Every row gives one point. Each copy is the shape, with its points in the same order, turned, moved and blurred by noise. Some copies are also mirrored. Which?
In the rows, zero is written as 128.

Shape:
[[113 105 127]
 [109 134 184]
 [163 163 112]
 [ 95 178 152]
 [210 160 218]
 [113 149 129]
 [138 104 159]
 [ 47 112 131]
 [139 135 107]]
Copy 1 (9 x 3):
[[128 113  97]
 [173 154 121]
 [ 84 144 150]
 [133 190 106]
 [166 154 232]
 [116 152 108]
 [154 111 131]
 [149 141  40]
 [ 93 125 120]]
Copy 1 is: mirrored
Copy 2, 9 rows:
[[105 114 107]
 [132  89 162]
 [150 175 128]
 [111 137 186]
 [237 109 165]
 [111 134 143]
 [140  95 115]
 [ 48  97 140]
 [126 152 113]]
Copy 2 is: only turned
Copy 3 (9 x 3):
[[104 137 143]
 [175 147 167]
 [164 104  91]
 [162  92 173]
 [244 178 116]
 [138 103 145]
 [144 168 135]
 [ 91 115 200]
 [128 107 117]]
Copy 3 is: mirrored
Copy 4, 9 rows:
[[113 119 145]
 [103 162  95]
 [190 124 122]
 [146 193 125]
 [158 129   7]
 [144 151 138]
 [111 114 103]
 [ 84 168 178]
 [158 118 143]]
Copy 4 is: mirrored

Shape:
[[109 100 116]
 [102 187 156]
 [104 132  97]
 [123 171 141]
 [172 154 174]
 [131 172 179]
 [ 83  94 125]
 [132 161 153]
 [231 114 136]]
Copy 1:
[[131  97 154]
 [101 178 124]
 [108 101 124]
 [123 155 109]
 [179 178 104]
 [137 182 124]
 [124  87 171]
 [135 164 114]
 [237 127  75]]
Copy 1 is: only turned
Copy 2, 9 rows:
[[105 105 139]
 [ 98 195 104]
 [118 118 106]
 [119 175 118]
 [139 195 171]
 [106 201 141]
 [ 79 101 135]
 [119 179 132]
 [204 155 203]]
Copy 2 is: only turned
Copy 3:
[[122 103 126]
 [193 167 122]
 [159  94 122]
 [179 150 104]
 [142 184  64]
 [165 186 103]
 [119 106 153]
 [163 160  97]
 [103 138   7]]
Copy 3 is: mirrored

Shape, 7 rows:
[[147 105  59  83]
 [149 232 133 141]
 [125 118 138  85]
 [170 119 138 111]
 [161 133 141 105]
 [134 118 119 241]
 [154 187 102  91]]
Copy 1 (7 x 4):
[[ 62 105  96  85]
 [187 179  50 124]
 [120 124 150 101]
 [155  93 112  99]
 [158 107 120  97]
 [127  86  69 236]
 [125 160  77  80]]
Copy 1 is: only turned
Copy 2, 7 rows:
[[151 169  69 108]
 [144  65 165  42]
 [166 159 147 123]
 [195 125 132 125]
 [185 129 148 112]
 [119  21  97 167]
 [159 125 127  55]]
Copy 2 is: mirrored

Shape (9 x 6):
[[ 63 123 111 136 128 158]
 [136 161  83 165  91 142]
 [162 121 109 167  48  64]
 [121 105  83  83  63 163]
 [108 144 167 140 140  65]
 [133 195  73  88 159 149]
 [112 118 161 140  52 164]
 [181  98 155 172  98  85]
 [ 61 101  78 112  57 150]]
Copy 1 (9 x 6):
[[ 57 126 115 133 140 167]
 [ 82 128 123 178  91  97]
 [111 129  34 166  65  67]
 [ 61  69 112  97 106  92]
 [131 198  62 127 134 131]
 [101 142 178 141 172  80]
 [ 78 124 100 101  46 145]
 [165 132  46 151  70 115]
 [ 14  91  87 114 116 124]]
Copy 1 is: mirrored
Copy 2:
[[ 39 106 126 120 155 101]
 [116  85 109  98  89 109]
 [147 128  80 151  58  58]
 [ 67 158  53  80 112 105]
 [113 150 179 169 121  65]
 [121 128 161  36 149 115]
 [ 59 143  88 153  74 141]
 [157 144  96 192  99  90]
 [ 19 122  60  97 103  77]]
Copy 2 is: mirrored
Copy 3:
[[ 78 147 129  87 126 127]
 [112 147  55 124  87 100]
 [147  92  89 160  65  44]
 [156 104  92  51 110 113]
 [122 165 159 174 131  63]
 [134 209  53  89 164  90]
 [147 119 136 116  66 146]
 [152  92 110 201 108  87]
 [100 107 121  42  86 100]]
Copy 3 is: only turned

Shape:
[[114  77 164 173  78 106]
 [146  80 104 145 149 150]
 [134 157 196  59  86 168]
 [139 120 138 132 165 141]
 [144 146  55 139 122 106]
 [101  85  98 110 179 121]
 [ 93 111 111 167 129 126]
 [161 140 215  42 134 125]
 [118  80  59 160  89 118]]
Copy 1, 9 rows:
[[152 187 160 141  79 105]
 [188 115 120 139 143  84]
 [173 164 110  46 118 202]
 [157 135 125 109 168 104]
 [105 109  72 147 138  92]
 [149  82 146 149 160 118]
 [139 153 127 171 138 110]
 [159 140 147   7 135 165]
 [144 112  97 199  85  93]]
Copy 1 is: only turned
Copy 2 (9 x 6):
[[ 46 133 140 135 107  92]
 [106 100 168 105 175 145]
 [175  90 118 166  49 130]
 [141 123 150 129 158 122]
 [119 149 131  38 152 152]
 [136 104 177  84 174  88]
 [ 85 119 117  99 164 102]
 [199 133 177 171  51 114]
 [ 48 108 145  51 143 136]]
Copy 2 is: mirrored

Shape:
[[118 165 153  94 140 170  61 157]
 [102 150 154  57 130 143  86 190]
 [133 154  89 167 181  83 160  95]
 [184  96  76 167 155 100 126 112]
 [172 167  87 141 139  78  78 125]
 [222 213 200 189 184 169 203 120]
 [ 99 132 162 134 156 129  59 147]
 [103 135 143 117 145 171 123 142]
 [ 91 207 116 125 177 235  80 197]
 [ 99 104 145 113 115 103 107 169]
 [114 123 142  93  76 111  88 102]
 [152 145  75 217 125  76 131 132]]
Copy 1 (12 x 8):
[[197  98 115 132 121 147 140 114]
 [195  85  66  87 108 108 154  96]
 [107 218 108 145 198 119 108 127]
 [ 86 147 119 154 213 128  66 116]
 [166 153 138 156 179  91  62 112]
 [173 222 155  56 185 244  86 177]
 [158  89 133 128 168 113 174 116]
 [146 128  84 116 138 153 153 130]
 [231 118  50 155 129 187 182 161]
 [122 100  97  93 143  83 136 124]
 [115 104 126 126  92  89 113 100]
 [111 177 114 165 202  79  67 192]]
Copy 1 is: mirrored
Copy 2 (12 x 8):
[[142 187 161  78 105 181  99 166]
 [122 173 159  34 137 152  92 162]
 [123 149  67 131  90 102 207 126]
 [154 135  62 157  96 108 132  86]
 [172 198  93 110  80  95 133 112]
 [247  87  91 131 113 181 240 203]
 [120 202 138 121 147 153 114 159]
 [110 131 137 104 116 165 123 170]
 [120 182 106  62  64 224  99 243]
 [110 154 136  94 158 106 100 152]
 [124 157 198 112 109  98 115 117]
 [151 157  60 163  79  59 145 151]]
Copy 2 is: only turned

Shape, 13 rows:
[[ 56 102  87 123 107 192 177 224 137]
 [ 38 113  95  87  55 156 129 153  89]
 [167  78  72 148 136 138 144 182 149]
 [165  85 179 133 126  75 129 102  81]
 [158  86 127 111 113 133 190 111 139]
 [160 107  96  71 135  93 100 143 153]
 [146 103 131 115  96 154  91  64 111]
 [ 91  97 147 184 133  93 168  65 121]
 [111 118  70 101 143 115 124  79 148]
 [213 130  58 175 149 110  61 174 154]
 [155 134 140  99 151 188  57  89 118]
 [ 94 149 136 173  88  91  57 120 179]
 [132 224  87 102  61 118 158 165 101]]
Copy 1, 13 rows:
[[ 41 159  79 193  87 126 119  81 176]
 [ 50 125  62 120 136  91 135  30 114]
 [ 96 123 129 184 116 123 149 164 147]
 [115 148 175  71 212 125 151 146 108]
 [113 168 138 114 132 127 208 130 126]
 [129 117  96 118 135  65 140 173 106]
 [131 101  85  64 171 138 164 118 129]
 [142 147 173 116 198 123 179  71 171]
 [167 123  85 127 150  86 161 111 141]
 [154  63 128 166 126 144  85 215 135]
 [143 118  34  54 164 144 120 155 160]
 [133  61 157  82 140  85  99  93 195]
 [141 138 119 120  54 129  79  57  63]]
Copy 1 is: only turned
Copy 2, 13 rows:
[[134 187  71  56 101 223 178 154  81]
 [114 168  49 154  89 175 141 148  46]
 [199 102 122  74 148 187 177 126 133]
 [155  94 166 147 128 145  60  76 142]
 [156 110 100  76 145 140 120  59 114]
 [166  98 139 106 179 108 136 145  90]
 [113  97 102 176 177 140 135  72 113]
 [111 112  83 128 103 141  90  79 202]
 [142 123  72 125 177  95 141 134 138]
 [199  85 184 126 175 149 231 147 163]
 [ 95 132 142 173 231 150 149 100 113]
 [ 70  73 139 158 102 126 181 149 154]
 [151 193 142 144  74  95 201  98  75]]
Copy 2 is: mirrored
Copy 3:
[[176 148 162 156 115 191  23 174  94]
 [119 172 152 153 125 124   7 112 144]
 [167  90 103 125 102 136 103 142  52]
 [118  92 162 146 170  49 152  74  98]
 [196  96 147 112 137 109 118  85 113]
 [107  99 122  57 109  96  99 112  81]
 [106 120  98 127 150 115 120  50 155]
 [171 121 127 154 207  66 137 139 157]
 [143 141  81  67 163  97  99 116 124]
 [102 104  54 115  57 115 175 148  46]
 [ 68 136 100 103 153 167 152  58 124]
 [ 66 105 106 128 110  90 132 177 184]
 [149 216 173 115  39  96 110 118 136]]
Copy 3 is: mirrored

Shape (13 x 9):
[[149 149 169 157 103 149  92 174 160]
 [ 76 164 183 115 183 140 110 134  31]
 [ 58 142 189 134 123 121  98 175 150]
 [165 137  74  90 153 101  61  90 137]
 [153  96 144 103 118 102 167 127  99]
 [ 47 116 173 150  87 141 185  64 123]
 [125  85 160 142  87 123 125 143  35]
 [168 133  92  89 106 124  80 165 119]
 [141 207  63  89 187 125 106  79  58]
 [123 174 103 148 148  71 108  94 151]
 [130 147 127 113 205 124  75 117 146]
 [ 79 107  76 163 187 192  67 188  84]
 [110 141 163  81 173  85 173 126 131]]
Copy 1:
[[ 99  83 188 128  85 106 114 154 111]
 [219 189 144 163  98  86 132 133 115]
 [131 100 176 199  80  55 118 130 119]
 [148  88 115 123 125 160 100 199 222]
 [154  86 115 124 170 138 140 106 113]
 [126 117  89 132  66  84 158  24 140]
 [198  87 116 119 134 122  87  91  75]
 [132  80 124 106 150 108  81 200 136]
 [178 211  98  79 141 136 108 188 214]
 [111 139 162 146 137 129 102 121 217]
 [136 137 155 179 100 147 133 192 181]
 [132 173  96 187  62 139  46 202  87]
 [145 129 119 178 171 100 180 129 159]]
Copy 1 is: mirrored
Copy 2 (13 x 9):
[[121 171 141 184 138 152  94 131 178]
 [108 194 132 112  67 149 181  46  94]
 [114 162 160 166 108 158 180 111 205]
 [130 140 127  28 182 133 100 121 145]
 [ 94 126 102 138 161 105 161 126  99]
 [123  73  73 175  78  87 181  80 164]
 [ 42 130 150 158 110  89 138  92  86]
 [ 74 144 140  95 185 172 102 140 134]
 [120 158  64   7 108 176 124 104 101]
 [139 163  89  63 124 107 132 147 190]
 [184 176 144  68 144 149 139 118 144]
 [131 118 221  92  63 193 123 140  94]
 [134 168  87 120 152 128 217 122 134]]
Copy 2 is: mirrored

Shape (17 x 11):
[[145 123  83 101  97 138 121 125 133 142 143]
 [134 140 101 125  93 134 128 140 104 125 128]
 [166 129 151 150 106 113 140 137 117 113  45]
 [135 128 141 153 118 155  60 128 107  95 135]
 [163 139  89 110 155 131  98 126 168 134 137]
 [125  69 110 152 120 107 121 130 114  94 155]
 [156 144 145 154 117 117 139 121 102  99 145]
 [162 133 105 148  95 127 140 138 113 141 156]
 [121  16 138 162 122  96 124 113 116 137  77]
 [ 92 130 132 120 105 132 109 111 201 143 142]
 [138 137  93 159  97  63 139  81 106 138 156]
 [163 120 142 138 100 142 106 120 119 129 128]
 [154 104 138  70 124  83 132 125 118 117 155]
 [143 117 151 159 170 156 120 133 133 140 109]
 [168 148 145  97 120 149 143  64 120  71 144]
 [148 136 100 159 100 156  96 129 149 131 158]
 [141 125 149 158 249 148 111  59 107 114 114]]
Copy 1, 17 rows:
[[121 151 121 147 111 143 106 102 160  91  94]
 [133 163 136 146  92 127  95 131 150 108 112]
 [139 144 126 120  81 124 120 131  86 198 104]
 [101 145 158  93 108 157  75 122 151 132 164]
 [131 107  92 108 122 149 117  96 160  91 116]
 [ 83 116 145 158 121 168  96 143 103 103 136]
 [134 137 151 146  92 126  90 103 108 126 159]
 [114 149 116 166  88 121  89 117 136 100 131]
 [ 40 137 119 161 143 161 134 148  74 174 104]
 [104  86 147 154 132 131 134 106 201 142 118]
 [109 128 120 179 131  76  68 113 105 101 127]
 [113 156 133 139 105 151  94 102 135 145 140]
 [162 135 128 174 150 170 103 120 114 100 118]
 [101 137 114 105 108 135 153 107 126 144 168]
 [154 138 188 123 115 139 101  50 105 104 112]
 [ 94 126 121 133  90 131  88  99 175 110 143]
 [101 120 134  42 164 118 158  74  71 113 179]]
Copy 1 is: mirrored
Copy 2, 17 rows:
[[126 114 113 111 115 134 111 103 169 112 148]
 [105 104 132 127 127 120  99 119 163 108 122]
 [ 88  65 196 137 168 145 147 123 135  95 106]
 [ 98 164 162 126 157 141  77 141 123  86 140]
 [142 143 113 147 147 147 149 110 160 110 170]
 [155 121 112 103 148 127  99 141 116  71  95]
 [121 128 169 142 114 107 118 138 140  73 108]
 [135 102 137 146 100 121  97 113 157  92 123]
 [146  61 139  78 189 146 122 101  59  75  98]
 [153 156 150  90 125 144 130  97 125 171 134]
 [159 123 143 127 117  91 114  66 162  74  78]
 [118 113 168 120 126 141 102 119 132  87 145]
 [164 108 146  81 143  85 139 138 164  82 155]
 [108 119 148 155 143 131 141 127  77 106 153]
 [ 99 156 169  91  88 124 167 138 156  57 138]
 [131 144 134 145 109 158  90 110 141 112 138]
 [ 93 180 134 159 159 100 194 105  48  46 156]]
Copy 2 is: mirrored

Shape:
[[178  90 177 134 143  96 214 133 160 197 126  69]
 [110 119  59 105 161 135 174 106 136  59 108 102]
 [191 174  46 117  90 133 180  83 104 187 146 156]
 [ 98 156 127  82 118  75 158 141 178 187  73 150]
 [154 123  77  78 174  95 120  83 146 133 113 179]
 [120  63 127 132 116 119 132 108  93 176 155 135]
 [105 179 154 187 128 102 201 191 136 203 139 127]
 [154 107  45  80 124 197 148 122 173 179  80 115]
 [ 97 158  53 155 179 105 157 166  49  84  61  89]
 [148  92 145 124  98  96 109 193 168  92  96 158]
 [117 100 140 170 126 178 207 143 102  94  23 138]
 [206 168 123 115 112 115 142  98 147 196 104  96]
 [ 81  79  80 172 207 203 130  97 101  81 145 187]
 [133  80  75 100 164 171 173 194 118 155 104 158]
 [151 178 170  74  87 147 172 159 112 192 100 129]]
Copy 1 (15 x 12):
[[194 167 134 140  97  56 193 142  72 174 104 101]
 [131 122  88  75 178 115 213  99 189 102 108 131]
 [139  96  76 120 161 127 176 103  76 187 144 232]
 [109 129 121 103  80  86 121 128 161 190  63 170]
 [152 102  98  74 157  66 108  88 157 122 131 184]
 [133  82 128 165 100  98 156  92  99 117 153 119]
 [ 81 151 153 197 151  86 163 158  90 196  59 127]
 [211  75  77 111 141 171 168 128 163 170  91 173]
 [ 64 102  70 114 191 103 210 139 123  55  27 135]
 [135 145 169 124 103 106 130 193 177  81 126 160]
 [150 148 151 165 135 123 240 104 159  70  24 172]
 [177 166  83 107 119 130 137 135  62 168 110 171]
 [131  79 133 169 238 114 163  34 198  63 124 129]
 [169  46 152 133 171 110 176 149 150 118  66 153]
 [124 129 176 102 106 152 144 129  73 175  59 169]]
Copy 1 is: only turned
Copy 2, 15 rows:
[[204 112 138 173  92  70 194  70 156 181 148 136]
 [115 164 103  92 166 132 156  98 196  98 100  99]
 [ 83 164  88 164  41 181 126  69 130 169  90 164]
 [137 173 131  74  93  58 152 106 159 147 129 224]
 [121 146  98 110 174 115  84  88 155 159  95 190]
 [ 92  94 119 136 125  92 142 109 100 202 112 118]
 [116 137 147 165  92 101 241 144 114 147 151 205]
 [171 144 129  56  74 180 119 129 189 192 106 138]
 [ 74 189  48 144 165 121 194 189 218 114  93 115]
 [155  88 125 104 115  61 126 154 142  82  88 166]
 [147 162 161 146 111  99 189 177 185 119  17  95]
 [163 153 103 177  68 118 113 105 163 181 150 173]
 [ 76 133 172 113 234 184 141 150 130 151  48  93]
 [153 105  89  66 123 156 196 154 137 171  60 145]
 [183 186 114 119  61 101 162 134  82 153 124 177]]
Copy 2 is: only turned

Shape (15 x 12):
[[145 123 123 123  66 117 124  67 141 141 115 103]
 [124 121 153 127 152 213 104 153 158 110 130 113]
 [117 107 139  99 125 120 140  98 148 102 139 132]
 [115 143 151 122 129 121 101 159 120 129 144 188]
 [151  96 162 153 131 123  96 155 107  98 122 149]
 [134 118  98 133  87 102 109 161 119 131 102 149]
 [139  63 136 130 113 112 167 116 131 162 124 142]
 [106 113 110 131 143 178  96 155  91  89 136 104]
 [139 132 132 116 157 102 110  50 119 150 108 182]
 [141 130 142 156 142  96 233   7 153 132 131 112]
 [108 114 132 142 149  98  93 125 150 123 135 123]
 [ 48 138 154 136 125 102 151 126 148 127  64 131]
 [123 140 152 126 141 101 101 145 116 156 138 117]
 [151 123 150  97 146 106 112 156 116 122 112 126]
 [147 145  95 125 134 114 100 122 152 125 117 118]]
Copy 1, 15 rows:
[[ 80 116  86 104 113 131 131 148  88 116 114 116]
 [167  89 125 140 108 108  76 112 181 170 134 146]
 [108 108 119 111 154 146 145 153 150 144 118 131]
 [142 113 199 140 137 108 156 115 125 157 129 160]
 [182 118 135 131 129 117 173 105 126 136 162 134]
 [113 132 145 149 103 106 165 132  95 159 152  92]
 [122 155 119 147 148 138 139 192 115 112 167 127]
 [142 119 112 155  86 110 154 100 187 174 144 142]
 [ 95  76 140 151 140 157 155 132 105  73 103 154]
 [ 92 156  53 140 195 200 106 145 115  63  67 134]
 [130 121 156 112 106 168 141 124 145 135 140 129]
 [144 148 158 150 118 136 127 153 151 110  67  62]
 [122 143 177 115 111 119 130 109 139 110 144 137]
 [128 118 163 119 136 102 148 100 150 114 165 110]
 [ 93 102 139 135 109 153 116  95 129 138 143 108]]
Copy 1 is: only turned
Copy 2:
[[128  68 158 147 132 109 105 152 148 184 135 165]
 [168 138 101  83 101  99 108 137 111 133  66 103]
 [101 107 144 139 120  92 103 153 123 113 119 134]
 [ 82 124 103 103  88 152 133 116 127 117 140 109]
 [139 141  88 126 105 143  97 104 134 105 143 148]
 [126 101 148  93 106 137 123  91 133 138 177 146]
 [108 132 139 102 155 102 117 157 172 121 155 171]
 [172 114 128  91 127 152  93 122  77 101 102 117]
 [ 80  57  81 156 153 111 154 141 148 124 138 131]
 [ 85 129 152 214 223  62 134 182 147 165 128 138]
 [109 115 119 126 110 113 143 120  94 119 118 171]
 [ 60 118 152 108 157  91 115  62 120 145  92 144]
 [111 120 131 123 108 156 157 119 131 125 105 154]
 [133 116 134 130  98 132 139 104 153  92 115 136]
 [145  87 138 133 107 105 158 117 107 140 136 135]]
Copy 2 is: mirrored

Shape:
[[114 101 133 109  96  95 189 203 130 202 140 133]
 [112  95 177 139 190  83 149  99  99  74 119 150]
 [210 126 102  71 145 151 112 179  62  85 144 102]
 [135  77  93  76 146 180 151 137  74 196 126 188]
 [156 174 195  88 107 185 135 114 131 143 144 105]
 [118 138 177 171  99 172 134  98 192 170 124  94]
 [218 141 119 188  80 127 154 111 184 186 103 194]
 [ 88 160  97  90 148  65 157 114 141 109  57  87]
 [100  83 111  83 177 152 113 135 131 158  85 142]
 [151 107 193 166 143 137 110 147  77 149 159  90]
 [142 199 152 104 164 165 154 220 174 149 113 202]
 [147 179 109 205 119 146 173 173  98 115  50  97]
 [139  73 141  66 110 154  79 170  87 175 148 174]
 [119 174  81 165 127  90 116 221 108 154 158 126]
 [ 92  87 141 142 116  91 185 203 138  91  76 149]
 [143 172 132  82 186 170 118 125 189 127 189 155]
 [184 181 190 174 170 137 186 172 172 148  95 133]]
Copy 1 (17 x 12):
[[121 134 113 113  75  52 176 165 138 153 198  77]
 [178 143 152 111 181 126 111 125  65 119 104  82]
 [149 109  82 169 169 163 185 199 128 137 142 189]
 [140 141 159 128 107  81 201 129  87 209 176 187]
 [163 169 143 105 100 149 202 163 186 156  80 128]
 [ 95 138 205 113  90 125 168 118 198 151  75  67]
 [122 145 144 226 115  57 183  50 204 165 126  92]
 [117 122  96 125 118 154  67 155 120 222 119  53]
 [135 106 184 108 133 103 135 157 111 213 147 147]
 [142 136 188 139 134 159 209 175 120 100 138  86]
 [168 177 135 182 112   8 146 211 169 178  85 139]
 [ 76 115 103 212 122 111 179 172  96 179  69  51]
 [186  95 179 125  92  99 181 163 129 154 186 190]
 [ 84 133 124 205  83  89 117 210 128 110 168 107]
 [141  71  97 123 115  41 134 160  83 146 118  47]
 [133 194 158 112 151 103 113 177 193 148  99 183]
 [139 179 146 183 167  58 185 175 174 163  71  41]]
Copy 1 is: only turned
Copy 2 (17 x 12):
[[139  82 110 162 120 168 171 179 220 168 164 144]
 [ 83 130 143 138 156  65 176 123 146  53 136 161]
 [186 113 110  74 115 130 211 188  67 118 110 178]
 [142  64  92 191  92 162 118 170 103 122 139 212]
 [134 129 144 109 114 137 168  71 109 199 117 170]
 [125 121 174 118 120 161  98  54 169 162 125 106]
 [215 171  92 176  84 177 110  75 199 108 104 127]
 [ 94 166 171 142 148  84 132 210 163 144  69 118]
 [130  96 174 154 118 120  92 182 124 114 140 189]
 [151  75 134 111 139 115 184  92 114 122 177 109]
 [200 133  95 106 167 107 105 127 199 184 126 235]
 [184  83 102 100 145  85 127 136 176 130  39  82]
 [154  89 113 137  53 135 148 161 108 139 205 199]
 [170 120  62  86 159 126 131 200 173 152 167  96]
 [118  88 134 107 113  90 155 180 249  99 112 156]
 [136 180 130  96 178 168 109 113 111 148 150 219]
 [205 123 138 130 193 112 148  73 206 147  92 155]]
Copy 2 is: mirrored

Shape, 16 rows:
[[175  91 154 113 144 131  88  70 132 129  92  83]
 [170 121 104  97 164  61  86  80 168  96  84  80]
 [ 54 197  93 158 130 154 171  72  73  91 114 139]
 [171 154 137 101  79  60 182  58 115 165 121 138]
 [127  96 173 104  71 172  91 173 106 112 195  74]
 [119 161 174 152 115 117  99 124 174 177 131 117]
 [124  88 176  78 166 168 170 170  85  97  93  99]
 [ 80  98 170  95 112  76  91  89  71 212 124 179]
 [144 163 188 101 132 140 100 178  56 133  88 156]
 [102 125  92 164 122  90 163 125  97 188 114  76]
 [ 66 182  90  75 157 154  92 131 162 182 143 185]
 [133 173  91 170 108 142  91 144  74 174 194 171]
 [ 84  95  99 177  64 113  98 105 123 142 180 192]
 [ 76 192 106 111  69  86  89  66 167 212  84 163]
 [175 171 131 123  65 102 176  94  73 199 188 182]
 [128 149  73 162  77 172 177  90  70 107 122 153]]
Copy 1 (16 x 12):
[[ 97 124 171 155 175 116  90 155 129 188 141 103]
 [118 177 168 131 168  92  75 129 174 181  93  56]
 [153  84  63  15 100 159  36 153 137 139 126 104]
 [165 183 113  94 133 140  90  83 135 216 143 180]
 [154 109 167 144  88 119 160 202  92  92 181 138]
 [ 93 159 120  79 174 156 160 150 148 135 148 141]
 [165  10 186 114 109 122 114 146 175 156 143 120]
 [128 125 125  22 177  48 130 128 134 185 204 172]
 [147  60 165  51 132 109 163 184 120 189  96 161]
 [ 73 131 128  65  93 120  85  83 147 124 143 148]
 [128 108  36  43 147 100 187 125 136 158 149  56]
 [131 124  76  45 133 105 146 132  47 108 113 156]
 [145 151  37  84 157  70 103 161 114  85 157 179]
 [ 91 201  34  32 141 109 140 144 171 213 157 124]
 [186 148  82  69 120 135 134  82  58 179 147 218]
 [151  82  49  96  79 138  42 145 105 152 112 169]]
Copy 1 is: only turned
Copy 2:
[[141  99 131 117 147 142 120  53 131 110 186  80]
 [115 141 165 154 117 128 122  14 134  56 146  97]
 [135 155  85 179 117 140 197 183 218  88 139 125]
 [113  83 190 102  99  58 123 129 214 104 107  83]
 [188 127  87 157 202  64  98 147  66 153 145  96]
 [ 75 142 127 131 144 136  78 125 139 153 132 133]
 [178 113 165 135 193 159 178 172  74  83 186  89]
 [150  32 130 107  80 117  92 141 138 121 129 200]
 [151 140 128 110  90 133 132 194  64 114 153  99]
 [162 159 175 144 142 109 158 114 182 167 128 159]
 [129 155  91 104 167 164  96 162 149  63  74 195]
 [130 163  51  77 132  66 151 153 144 147  86 155]
 [120  73  55 144 149  91 152 132 158 160  75 159]
 [121 108 124 130  83 159  47 130 207 111  60 167]
 [114 105 132  52 120  31 128 184 191 131  94 109]
 [167 133  79 126 142 104 218 164 204 139 101  68]]
Copy 2 is: mirrored
Copy 3, 16 rows:
[[179 149  46 151 165 127 137 133 128  62 134  42]
 [160 146  26 157  98 152 129 172  78  77 158  82]
 [151  75 186 170 115 131 191 124 124 185 145 112]
 [126 115 153 103 122  97 164 190 112  46 110  49]
 [ 81 117  62  62 218 132 119  77 135 108 139 120]
 [ 97 180 118 150 149 147  85 101 143  85 125  63]
 [168 166  64  93 198  83 178 130 128 180  83 143]
 [120 102 136 152 199  51  94 140  61 113  89  18]
 [167 143 114  77 138  81  68 106 132 163  76  91]
 [ 73 120 118 145 150 173 150 184 114 154  83  59]
 [ 61 112 110 193  84  59  91  81 123 130 105  99]
 [ 93  35 149 129 153 138  54 117 162 125  97  89]
 [ 91  65 173 172 179 141 108  89  81  73  79 117]
 [ 80 128 179 172  70 102 115  94  66  89 111  15]
 [ 96  58 199  87 154  87 108 186 159  69  99  57]
 [143  41 161 122 123 154 193 105 142 130  88 113]]
Copy 3 is: only turned
